Rows are points. Each copy is the shape, with its points in the same order, turned, moved and blurred by noise. Is it also mirrored, or only turned?

Shape (6 x 3):
[[  9  29  50]
 [  4  44 -19]
 [-34  49 -61]
 [ 58  12   6]
 [-48 -10 -25]
 [ 27  -8  19]]
Copy 1 (6 x 3):
[[-26  39   6]
 [ 18  11 -32]
 [  9 -13 -85]
 [ 36  30  14]
 [-13 -48 -33]
 [  9   8  25]]
Copy 1 is: only turned
Copy 2 (6 x 3):
[[-10 -64  16]
 [ 43 -16  -4]
 [ 68  32  13]
 [ 13 -54 -42]
 [  1  41   9]
 [-19 -30 -27]]
Copy 2 is: only turned
Copy 3 (6 x 3):
[[ 40 -48  46]
 [ -4  -1  72]
 [-62  11  65]
 [ 56   8  75]
 [-31  12   6]
 [ 48  -2  38]]
Copy 3 is: only turned
Copy 4 (6 x 3):
[[-35   4  39]
 [ 36   7  20]
 [ 70  54   9]
 [ -4 -44  -5]
 [  8  76 -23]
 [-25  -9  -9]]
Copy 4 is: only turned

Shape (7 x 4):
[[ 21  40  -3 -12]
 [ 21 -57   3   7]
 [ 15 -19  -1  -4]
 [ 45 -32  78 -47]
 [  1  62  12  36]
 [-17 -24   7  -6]
 [-49 -19 -35  42]]
Copy 1 (7 x 4):
[[-36 -14  17 -21]
 [ 53  -9  -9 -44]
 [ 20  -8  -2 -33]
 [ 40  15  75 -89]
 [-34 -44  35  23]
 [ 28  17   9 -11]
 [ 38  -3 -36  43]]
Copy 1 is: mirrored
Copy 2 (7 x 4):
[[ 13 -53  16  19]
 [-63   5 -14  23]
 [-35 -14   1  19]
 [-95 -56  55  58]
 [ 49 -30  17  51]
 [-28   9  23   9]
 [ 18  54  -7   2]]
Copy 2 is: only turned
Copy 3 (7 x 4):
[[  7  27 -17 -18]
 [ 30 -33  54  20]
 [ 16  -9  22   8]
 [ 23  56  54  73]
 [ 29   7 -70  -4]
 [ -8 -23  16  25]
 [ -3 -80 -21  -2]]
Copy 3 is: only turned

Shape (12 x 8):
[[  6  20  55  13  -9 -37  52   3]
 [-13  -9  22  12 -12 -27  22 -37]
 [ -9   5  -3  -9   5  23 -34   2]
 [  2  -2  42 -10   0  26 -72 -22]
 [-22  48   7 -16 -61  11  16  41]
 [-34  24 -32   6 -34 -14  26  37]
 [-31  -7  23 -29  10 -22 -70 -35]
 [ 39  59 -14  -7 -95  38  26  31]
 [-20 -14  75  58 -44  -5  18 -35]
 [ -7 -11  38   9 -12 -61 -12 -24]
 [ 15 -19  10 -25 -21  11 -61  28]
 [-50  29  -6  63  11 -31 -48 -13]]
Copy 1 (12 x 8):
[[ 25  21 -43 -13  11  12  73 -55]
 [-11  11 -12 -12  16  14  21 -58]
 [  1  -6   0  17  25  15 -12  14]
 [  7 -42 -39  13  22  23 -44   2]
 [-30  40 -37  41  10  44  48  21]
 [-25  63  11  45  18  19  44  -2]
 [-16 -26 -34  11  58 -23 -42 -20]
 [-26  72 -44  13 -35  82  25  42]
 [  5  -7 -45  15  10  65  26 -95]
 [  5  10 -44   6  27 -20   5 -62]
 [  2  -5 -23  40 -14  -1 -34  18]
 [ 32  29   2  36  85  24 -24 -46]]
Copy 1 is: mirrored
Copy 2 (12 x 8):
[[  6 -43  24 -16  49  20  -7 -31]
 [-31 -23  -2 -28   9  21 -20  -9]
 [ -9  13 -16  27 -28 -14   5  14]
 [ 16  19 -46  40 -26  21 -31  31]
 [ 14 -56 -16  40  -7 -24  57 -46]
 [-20 -57  17   1 -16 -45  41 -22]
 [ 18   6 -15 -21 -68  18 -39  23]
 [-22 -43 -19  80   4 -33  34 -87]
 [-38 -79 -28   6  43  52 -34  18]
 [ 10 -36   6 -28  -7   9 -50  -7]
 [ 22  11 -38  32 -24 -38 -27   5]
 [-22 -38  51  20 -49   0 -22  44]]
Copy 2 is: only turned

Shape (14 x 9):
[[ -4  -8 -61   2 -17 -38 -16 -34  15]
 [-32   7  33 -40  35 -30  14  18 -21]
 [ -2  -5 -45  27   4 -27 -37   1  33]
 [-45  19  56 -21 -24   5  44  18 -67]
 [-13  36  22   6   5 -36 -23  35 -57]
 [ 43 -59 -34  23 -32  29 -24 -13 -43]
 [-18 -46 -37 -12   8  16 -57  -4  46]
 [ -8 -38 -14   2 -24 -23 -68 -54  42]
 [ -9  11  32  -9 -24 -26  24  55   1]
 [  7  -5  -1  -4  24  26 -22 -51  55]
 [ 25  14 -44 -15 -24  -8 -72 -13  49]
 [  6 -38 -15  74 -31  28 -22 -14 -21]
 [  4   1  30 -21  18 -25  19   2 -16]
 [-37  19  14 -10  -2  32  27  18 -43]]
Copy 1 (14 x 9):
[[  7   9 -27 -36  -1 -77 -12  -6 -25]
 [  3 -62  38 -30  61 -22  -6  -5  17]
 [-46  11 -14 -14   2 -69   9   0 -24]
 [ 40 -27  77 -11  41  21 -27 -35  41]
 [ -6 -22  56   9  57 -13  15 -49 -27]
 [ 16 -15 -30  45 -49   6 -30   7 -35]
 [-48 -37 -24 -50 -31 -33 -12  27 -14]
 [-48 -13 -65 -48 -11 -49 -55 -24 -26]
 [  0 -14  21   3  29  -2  34 -22  50]
 [-47  -8 -40 -31  34 -25 -57  46   7]
 [-49  24 -60 -52   3 -19   4  -4 -44]
 [-29  15   6  46 -37 -18 -54  -8  -7]
 [ 16 -38  10   4  58 -21  -1  -4  13]
 [ 25 -12  63 -13  20  11 -16  10  21]]
Copy 1 is: mirrored
Copy 2 (14 x 9):
[[ 28 -39 -53  42  -7   1 -35   3  47]
 [-39  25  11 -12  47 -26 -30  -7  49]
 [  6 -56 -17  35   4  31 -12  16  38]
 [ 18  59  39 -51  32 -43 -11 -37  36]
 [ -3  42  51  28  25  14  -7 -17  47]
 [ 15  -8 -14  20 -73   6   3 -22 -29]
 [-23 -57 -46 -15 -38  39 -13  34  33]
 [ 14 -44 -57   6 -16  66 -61   2  29]
 [ 16   4  51 -17  33 -21 -33  29  15]
 [-16 -37 -72 -11  34  41  -6   6   5]
 [ 20 -20 -45  30  -9  62 -16  58  35]
 [ 34 -45   4  12 -41  27   7 -45 -10]
 [-23  18  -3  -1  39 -19 -32  -7  14]
 [  8  21  19 -37  18 -23  27 -23  32]]
Copy 2 is: only turned
Copy 3 (14 x 9):
[[ 57 -23 -23  43  21 -19 -20  29  13]
 [-47 -23   2   0 -30 -45 -21  -9 -19]
 [ 17   3 -26  40  49 -17  -9  36   8]
 [-34  -5  34  -1 -95 -10   9 -28 -21]
 [-50 -18  32  53 -23 -36  21  26 -22]
 [ 49 -26  -6  15   9  -5  87   4  49]
 [ 11 -11 -59  22  68   1   1 -22  20]
 [ 35  -6 -31  61  48 -17 -22 -20  65]
 [-39   1  33 -13 -19  11 -16  24  -1]
 [ 32  25 -17   0  52 -52 -16 -41  19]
 [ 36 -15  10  50  92  -2 -13  -4  14]
 [ 39  37 -19  40  -1  -9  71   8  41]
 [-25 -18  17  -9 -18 -43  -8   1   9]
 [-12   6   7  -2 -43  -9  28 -21 -39]]
Copy 3 is: only turned

Shape (16 x 11):
[[-30 -39   1  41  14 -12  -5  21  58  35  53]
 [  1 -44   9  63  -7  -9 -24  31   5  26  23]
 [  7  16  10 -39  19 -25 -34   6 -13  18  -9]
 [ -5  -6   1 -36  16 -31  -9  18 -51 -26  23]
 [ 16   1 -40 -10   4 -47 -54  -2 -28 -32  27]
 [ 17  44  14   9  -4   1  51 -11  29 -13   5]
 [  9   4  -3  -5  26  47  65  24  53 -10 -27]
 [ 43  -1   8 -50   0 -40 -33  19  -9 -26  10]
 [ 10 -71 -10  40  -7 -45  27  35   5  74  31]
 [ 17  39 -30 -29  -6  26  67   7  17  13 -20]
 [  9 -23   4 -51 -11  11 -11 -13 -20  15  21]
 [ 13 -12   9 -12  19 -52 -20 -24 -18 -29   5]
 [ -5   4  19 -19   5 -20 -35  23 -28   4  20]
 [-37 -61   0  22 -31 -52 -11  39  17  35  18]
 [ 10  -1   8  -5 -22 -23 -28   5  -6 -31  21]
 [  5  15 -15  11  -1  24  54 -17  34  -8 -41]]
Copy 1 (16 x 11):
[[ 39 -25  45  46  14 -27 -50  19 -52   1  30]
 [ -8  -1  54  43 -24 -17 -23  28 -73 -21   9]
 [-23  10 -11 -41  18 -41  -4   7  -9  10  -4]
 [-12  -5 -10  -1  10 -36  34  41  13 -35   9]
 [  6  19   4   6 -33 -68  46  27  -5 -14  14]
 [ 24  -7  56  -2  51   1  26 -16  15  40 -11]
 [ 41   6  35  19  45  40 -39 -30  25  16 -46]
 [-10  26  12 -21  -5 -62  17 -13  13 -31 -18]
 [ 12  -9  95   3 -22  -1 -51  53 -39 -32  26]
 [  4  10  39 -22  24  39 -17 -15  57  48   0]
 [  3  14  -4 -32  25   0  -2  -5   0 -34  42]
 [ 17  -1   7 -22   3 -44  43  28 -15 -23 -14]
 [-28  -6   0   2  12 -42   8  17 -15 -19  12]
 [-11 -51  58  13 -36 -32 -40  18 -38 -37  23]
 [  4   3  11  21   0 -43  29 -13 -11 -14   6]
 [ 37  -8  35  -1  19  49   2 -27   6  35 -28]]
Copy 1 is: only turned
Copy 2 (16 x 11):
[[-58 -49  28 -28 -25  47 -14  29   2 -32   2]
 [-35 -29  47 -24 -36  14 -63  -7  -9 -17  -4]
 [  9 -11 -11   3   2 -16 -17  28 -10  50 -14]
 [ 33 -43  -5  -4  -5 -42  -1  -2 -46  19 -13]
 [ 19 -15 -44  16 -24  -9 -33   3 -59  -1 -43]
 [-18  24  -7  19  12  -4  25  -8   3 -23  49]
 [-12  20  50  18  22 -14  40  24  52 -43   7]
 [ 40 -33 -49  28 -23 -31 -22   7   5  22  -8]
 [-37 -65  81  35 -40  48 -37 -14  -9  -2  10]
 [ -3  42  25  50   8  -2  55  -5  11  -5  12]
 [ 35 -18  -1  -9   5  16   5 -20  -5  28 -24]
 [  7 -38 -33  12  21 -16 -40  -4 -36   2  -6]
 [ 13 -24   0 -23 -29 -22 -20   5 -20  34  -4]
 [-61 -78  37   0 -41  13 -27 -23  -7  12 -30]
 [ -2 -18 -33 -10 -21 -13 -22 -21 -17  -1 -10]
 [-32  42  25  38  36  -4  17 -10  18 -25   3]]
Copy 2 is: only turned
Copy 3 (16 x 11):
[[ 28 -20  33 -36  -2  52   0 -42  11  38  34]
 [ 14 -43  40   8  -7  41  10 -16 -28  22   9]
 [-28  12  -9   8   8  22 -27  52  10  -7   7]
 [-21  19 -27  32  16  13   0  13  -9 -47  28]
 [-38   7 -40  32  38   5 -22   9 -43   5  31]
 [ 13  81  37   1 -31 -11 -27  -6   5  14   0]
 [ 60  60  24  -3 -10  -8  -7 -18  48  12 -45]
 [-12   9 -45  32  -4  12 -55  26 -10 -18  15]
 [ 52 -27  16  18 -35  64  48   2 -16  43  49]
 [ 16  95   4  25 -19   3   8  11  35  28 -32]
 [-37   3 -15  40 -18  12   0  12  44  -8  18]
 [-13   4  -8  14   8 -25 -24  29 -17 -12  43]
 [-31   0  -1  13   6  36 -15  22  -7 -28  14]
 [ 13 -41 -12 -31 -32  52  37  -8 -25  20  24]
 [-28   4 -12  14 -13   0 -29  -5 -29  -7  12]
 [ 24  63  27   4 -17 -34   9   4  22  33 -33]]
Copy 3 is: mirrored
Copy 4 (16 x 11):
[[  7  -3  33 -46  46   4  30 -59 -38  27  40]
 [-11  -5   6 -14  27 -19  21  -9 -17   9  80]
 [ -3  42  12 -19  -5  -4 -45   9  -8  10 -12]
 [-25  43  22 -15 -62  -5 -20 -12  14 -15   4]
 [-13  42 -25 -22 -52 -30 -32 -17 -40 -38   6]
 [ 76  12   6   5 -19 -14  19 -34  14  36 -19]
 [ 32 -17   9 -35  17 -11  58  -1  45  45 -58]
 [-14  66  13 -20 -45 -57 -30  -6 -15  25 -18]
 [-27  -2   4 -38  52 -16   1 -67  28  39  84]
 [ 45 -22 -18 -32 -16 -11  -5 -13  56  47 -46]
 [ -3  -2  40 -30 -20 -32 -46  -8  16 -10  -3]
 [ -9  59   9   9 -23 -26 -19 -21  -9 -27  -7]
 [ -8  24  33 -17 -35  -6 -30   2 -14  11  16]
 [-53 -10  18  -5  27   0  -3 -62 -31  39  49]
 [  0  18  14   0 -35 -39  -2 -16 -30  -2   2]
 [ 45 -24 -15   5  15 -14  32 -12  34  24 -47]]
Copy 4 is: mirrored

Shape (17 x 12):
[[-52  14  38  -4 -38  61  12 -22  10   1  60  22]
 [-41  -7  25  -5 -29 -23  28 -68 -17 -12  17  15]
 [-11  10 -12  33  49  48 -28 -31  54  47 -13  -8]
 [-47  31  38 -72  26 -34 -68  31  25 -11 -13  31]
 [ -7  41 -35 -62 -23  47  -4 -15  33 -47  -3 -49]
 [ 33   7  39  35 -12 -58 -23 -10  -4  36  66  25]
 [ 54   4  61  27 -11  50  14  17 -56 -60 -16  17]
 [-37 -31  13 -10 -36  25 -69 -50  26 -37  41 -54]
 [-32  11 -21  50  31 -58  -3   2 -36  19  61  29]
 [-54 -14  12 -24  46  -9  39  35 -32  22  33  30]
 [ 45  18  20  24   3 -31  46  26  24  32  -9  29]
 [ 19 -20 -33   7  50 -18  34  -3   1 -36  62  14]
 [-53  -9   5  24 -38 -40 -34 -57  18  45 -30  35]
 [ 21 -44 -42  10 -50  44 -22   3  19   6 -43 -10]
 [-30  28  36 -21 -35 -46  17   0  23 -28   5 -41]
 [-28  60   9  19  69   9  43 -40  21 -47  58  16]
 [  2  13 -15  -5  44 -47  41 -59 -45   0  40 -21]]
Copy 1 (17 x 12):
[[ 13  -9  36  -8  46  -3  72 -14  39  28  79  -2]
 [  9  -4  62 -11  27 -25  31  49  -9  46  23   9]
 [ 40  24 -44 -52  55  51  -8 -22   5   1  27  24]
 [  1 -18  29  25 -33  42 -39   5 -27 -40  72 -43]
 [-32 -25 -65 -21 -21  -5  46  47  16  -8  73  19]
 [ 64 -45  48  48  36  27  17  -3  20   7 -41   2]
 [ -4  -4  -5  28 -14 -86 -12 -49  67  42   0   2]
 [ 43 -47   1 -24  47 -49  38  33  -1 -51  71  21]
 [ 70 -22  39   2   1  23  47 -27 -49  36 -38 -17]
 [  9  21  43 -28 -19  22  45 -25  -8  20   1 -79]
 [ 23  40   1  43  -5  39   5   8  48  34 -38   2]
 [  8   0 -32  20  26 -14  62  -1 -36  22 -39 -38]
 [ 43  22  77 -24  22  35  -8  31 -23  -3  20  63]
 [  0  36 -18 -31  -8 -22  30   2  37 -57  -1  73]
 [ 46 -11  14  23 -28  -6  22  78  19  12  44 -18]
 [ 26  -7 -38  20  42   9  39  -3 -41  95  39 -46]
 [ 18 -42   4 -30  13  -4  32  44 -31  65 -48 -34]]
Copy 1 is: mirrored
Copy 2 (17 x 12):
[[ 14 -25  44  86  25 -33  -2  11  18   2  -5  47]
 [ 22 -45  32  13  -3 -10  48 -23 -21  11 -12  47]
 [  9  20 -20   4  18 -76 -16 -22  21 -24  68  -5]
 [ 53  83  29 -32 -29 -26 -34   7 -21  36 -22  68]
 [ 28  65 -26  58  49 -19  15 -16 -84 -11 -17  19]
 [-35 -30  14  -9 -73 -24 -10  -1  34 -19 -23   5]
 [-26  -2 -41  16  53 -11  22  17  50 -14 -93  34]
 [ 54  39 -18  83 -27 -25  50  -8  -3  27  10  -3]
 [-54 -36  47 -28 -28 -26  -8   3   7  56   4 -15]
 [ 15 -36  58 -27  25 -13 -28  60 -14  31  -4  18]
 [-45 -20 -10 -45  13   2 -33   0  14 -59  -9  20]
 [-30 -58 -37   4   4 -27 -37  29 -43  45 -12  -8]
 [ 37  -2  30 -24 -20  -4  27 -78  28  -2  31  11]
 [ 44  16 -35  27  47  20  -6 -53  10 -29  -2 -54]
 [ -7  28   0   6  -9  38  38   9 -35 -13  -3  54]
 [-53 -35 -19  22  22 -72  -8  24 -37  51  19  64]
 [-29 -53   6 -36  -2 -49  48  20 -46  17 -19   2]]
Copy 2 is: mirrored

Shape (18 x 12):
[[-54 -41 -52  53  10 -68 -30 -15   2 -31  -7 -29]
 [-23 -37 -49 -12  -5 -61 -44 -24  14 -39  28   1]
 [  1  40  24  59  60  13  11 -17  34   8   8 -40]
 [ -2 -19 -32  26 -45  -2 -18  52 -25 -22 -66  39]
 [-62  -7  17 -26  51   9 -40 -46 -25 -41 -66  66]
 [  9   4 -18  32  13  24 -53   3  17 -18 -31 -12]
 [-13 -46 -32 -38 -22 -58  14 -43  -1 -20 -55 -42]
 [ 51  55 -28  -4 -10 -16 -30  16  -2  37 -35 -16]
 [-58  37 -48   6  15  25  38  16 -43 -49   2  48]
 [ 24  14 -14  13 -30  45 -48 -19  55   6 -17  51]
 [-57  23  58  34 -31 -63 -50   7 -28 -57  44  28]
 [ -6 -37  12 -33   5  20  55 -40 -17   6 -61  27]
 [ 14 -28 -27 -45  32  38 -17  17   5   3   0   3]
 [-28 -38  37 -32  35 -60  19 -19 -11  32 -25 -27]
 [-19 -25 -32 -41  63  -4  38   4   8 -36  -7  47]
 [  3  22  53 -30  -8 -56  31  27  59  -7  38 -30]
 [ 39 -36 -20  18 -41 -15 -49 -21  25 -62  -9  15]
 [ 50 -15  -5  10  42  28  35  32  -6  22 -22  39]]
Copy 1 (18 x 12):
[[ 13 -23 -67 -21  44 -33   1  72  16   2  10  95]
 [  2  21 -46 -49  -2 -48 -19  77  15  11 -16  69]
 [  2 -29   8  55  17   8   8   0  88   0 -21  43]
 [ 31  19 -23  -1  61 -18 -35  35 -55 -18  39 -14]
 [ 53 -10  76 -42   4  42  -1  75 -28  16  -1  50]
 [  7 -10  -6  28  29   3 -43  58  18 -27 -17  19]
 [-14 -28 -49 -49 -21 -17 -25   2 -50  -3  -3  84]
 [-68   9   0   2  49  -4 -39   0  11 -14 -16  -6]
 [ 28  34  -3   8  -4  19  66  58 -10  34  46 -10]
 [ 13   6  12  11  12  -2 -90  49  20  37 -22 -30]
 [ 59  57 -17 -76  35  11  -6  47  90 -21  53  54]
 [ 42 -37  21 -25 -32   1  -1 -25 -52  21 -13  10]
 [ 12  24   6  12 -15 -23  -3  38 -16 -11 -69   2]
 [ 19 -12   3 -53  15 -15  19 -37  -2  -5 -47  85]
 [ 28  29  35  10 -28 -41  32  39 -30  37 -16  43]
 [  4  74 -22  -6 -12 -21 -22 -58  65   3 -18  70]
 [ 16   4 -23 -18 -15 -50 -83  65  14 -23  22  22]
 [ 19  -1  39  35  18 -57  10 -13  -9  -1 -26 -26]]
Copy 1 is: mirrored
Copy 2 (18 x 12):
[[ 26 -27  -2  89  19  51  -7 -83 -41 -29   4  21]
 [  1 -34 -29  66  58   3 -30 -42 -39 -52  21  10]
 [ 49 -21  61  25   9  16  24 -10  56  24  16 -32]
 [  5   8 -35  37 -44 -44  25 -39 -52  -4 -65  15]
 [  1  25 -23  84 -25   9 -37  72 -31  11  15  38]
 [ 54 -43  -8  51   1 -15  19  -1  -9  -1 -35  -5]
 [-27 -11  19  19  27  48  -8 -16 -52 -79 -32  41]
 [ -3 -37   8  27 -14 -19  16   1  -5 -41 -66 -77]
 [ -5  21 -13  46 -56 -45 -69 -35  39   0  -2  22]
 [ -1 -67  -7  44   3 -80  28  26 -16  17 -15  -6]
 [  8   7 -50  15   8  18 -35 -61 -56  57  64 -44]
 [-50  33  24  14   2  -5   9  35   3 -12 -39  58]
 [ 14  -2 -36  41  22 -27  16  24  40 -50 -27  14]
 [-38  39  16  30  27  67  34   6  -1 -38  11  -4]
 [ -1  52   5  61  11 -38 -22   7  26 -54  16  37]
 [  1  14  23 -40  35  -8  32 -30  -1 -47  60 -48]
 [ 29 -43 -16  22  54 -43  -5 -21 -67  -5 -27  20]
 [ -5  45  12  45   9 -57  43   3  48  -4 -57  -1]]
Copy 2 is: only turned
Copy 3 (18 x 12):
[[  5  70  19 -21 -36  10 -21   1  71  -9  36 -52]
 [ 34  11  34 -38 -14  22  17   8  56  26  29 -61]
 [-62  16 -23  23 -17 -54  32 -46  24  -1 -13  16]
 [ 29  40  72  11  43  17 -73 -22 -11   2  11  -8]
 [ 83 -10  50 -28  32 -71  11 -38  29 -60  47   7]
 [  5  19  47  30   1 -25 -13 -27  44  25  -5  24]
 [ 24   6  12 -56  20   5 -28  32  63 -19 -34 -50]
 [-31  13  22 -10  73  11 -14 -37  33  54 -21  31]
 [ 20  78  74 -35  25 -38  43  -7 -54 -21  10  -9]
 [  7 -39  52  42  31 -17   4  14  -3  26  25  38]
 [ 24  30 -12 -40 -24 -45 -29 -62 -25  55  83 -61]
 [ 42 -12  -3 -26  57 -14  -3  12  -6 -74 -37   9]
 [ 35 -15  53  -9  -1  16  38 -36  10   6 -51  28]
 [ 10 -10 -40 -69   3  11  -4 -42  42 -51 -15 -18]
 [ 29  11  60 -24  18   2  65 -30  -4 -52 -18 -36]
 [-65 -42 -15 -47 -11   0   8 -46 -17  24 -26 -63]
 [ 45 -12  38  37   9  -1 -29  13  34  46   1 -52]
 [ 13  14  17  37  44  23  26 -53 -18 -36 -46  20]]
Copy 3 is: only turned
Copy 4 (18 x 12):
[[ 42 -16  51  51 -18  29  10 -38   6  92  47  32]
 [ 14  18  26  41  -1 -30  11 -40  -3  48  85  42]
 [ 55 -41  25  -4 -29  12  15  25  23  23 -55  55]
 [-19  -2   3  35  -8  82   0  -4 -26   5  49 -46]
 [ 10  42  -2  89 -33  30  -5  85 -61  25  44  41]
 [  4  -8  -6  52 -13  43  21   1  22   4  -2  45]
 [ -2  -6  22  45  16  -5  71 -37 -84  57  40  45]
 [ 34  15 -13  32  40  23  30 -30  -8 -17 -47 -20]
 [ 22 -42  55  37  25  13 -13  89 -15  -7  60 -19]
 [  0  54   1  11 -37  33  38  16  33 -54  15  18]
 [ 75   3  27   5 -46   9 -90 -27 -42   3  54  27]
 [-46   3  22  17 -14   6  53  64 -88  26  -6  17]
 [-50  10 -19  32  28 -11  21  31  11  11   8  25]
 [ 11   8  -6  -6   0 -12  10  10 -82  88 -12  41]
 [-15 -21   1  32 -10 -35  23  75 -20  39  44  -2]
 [ 59 -29 -35 -65 -10 -48  10 -20 -40  15  15  32]
 [-16  11  21  44 -49   6  15 -54  -1 -28  50  26]
 [-40 -20   0   6 -10   2  13  51  -1  19 -40 -33]]
Copy 4 is: mirrored

Shape (15 x 12):
[[  8  13   5  12  59  18 -19  -1 -22 -17  33  -4]
 [ -7 -11   1  27  16 -43  29   6  12  15 -11  23]
 [-16   6   8  68 -14 -10   0   3  35 -13  -7  20]
 [-15 -35  25  15 -23  23 -10  18  32 -21  36 -10]
 [-21   9 -22  14  72  -2 -29 -23  18  11  35 -66]
 [-17 -36  19  30  21 -24 -22  55 -20   6  29 -12]
 [ 24  25   7 -54  34  19  -7  21 -14 -12 -25  -4]
 [  7  -8  -6  28  39 -23 -13  23  24  -3  24  -1]
 [ -1  -9 -32 -11 -64  12   1  17  -2  20  -7 -24]
 [-29 -14  -6 -10  61  -6 -56  24   1  -8 -51 -12]
 [ 17 -56 -15   7   0  32  -6  51  39 -12 -25 -33]
 [  1 -31 -14  22  -8   0 -23 -20  -3 -41  -8 -26]
 [ 58  31  19 -12 -25 -27  16   8 -30 -15  43 -30]
 [ 26 -13  34  11  13  -3 -36   5 -16  13 -26  22]
 [-26 -16  45  10  19  12   5  54 -20 -11 -21 -11]]
Copy 1 (15 x 12):
[[-30  15   3  -4   4  31  45   2  19  16  30   1]
 [ 25  11  31  22   0 -32 -14  37  25   2  -2 -16]
 [ 27  51   3  11  23 -58   3 -10  35  -7   6 -30]
 [  9  32   1 -22  31 -17 -33 -38   9  -9  21  29]
 [-39  46   7 -11  47  27  17  52 -25  14  45 -15]
 [  2   6  22 -27  58  -4  -3  14  41  29 -14  30]
 [ 10   4   7   0 -32  49  23  -7 -29   7 -26  -4]
 [  7  28  26 -21  16   2  -2  11  35  21  20 -19]
 [ 38  21 -33 -22  21  -9 -25   6  -3 -60 -34  -2]
 [-17  15  46 -24  19 -10  36   2 -40  27 -43 -22]
 [  3  34  53 -41  31  24 -47 -30   3 -33 -28  -6]
 [-33  -2 -12  -9  27 -17 -14 -19  -1 -17   6 -34]
 [ 27  -6 -63  17  -5  47 -22  -5  34   5  12 -12]
 [ 35 -20  25  15  24  -8  31 -28  14   6 -14 -13]
 [ -7  23  24  18  21   2  10 -17  21  17 -57  31]]
Copy 1 is: mirrored
Copy 2 (15 x 12):
[[ -9 -38  24  12  62 -12   7 -24 -37 -18  11  13]
 [ 44 -17  19 -22   3  -3  -6  21 -20  27  14 -27]
 [-12 -31  24   2 -14   6  38  22 -15  38  10 -41]
 [  6  24  44  29  10 -21  65 -13 -19  11  -5 -18]
 [  2 -18  21  19  66  -5  19  35 -83  -7 -30  47]
 [ 34 -20  95  -3  29  -3  26 -13 -23  16   9  14]
 [ -5   4   2  10  35 -54 -42 -45 -13  20   8  36]
 [ 31 -34  25   0  25 -21  34   4 -39  16  18  10]
 [ -7  47  18 -20 -20  -6  29  -6  18  26 -25  30]
 [  6 -33  41  45  60 -21 -23  19  -9  65   0  40]
 [ 10  31  29   1  49 -39  60 -18  -5  80   0  14]
 [ 10 -14   9  24  34   9  39 -18  -4  33 -44   2]
 [ 18  -7   9 -32 -24 -14   7 -80 -44 -24 -25  19]
 [ 12 -10  21  22  15  19 -13 -35 -10  42  37  10]
 [  2   3  80   4  34 -27 -12 -25 -15  46   2 -20]]
Copy 2 is: only turned
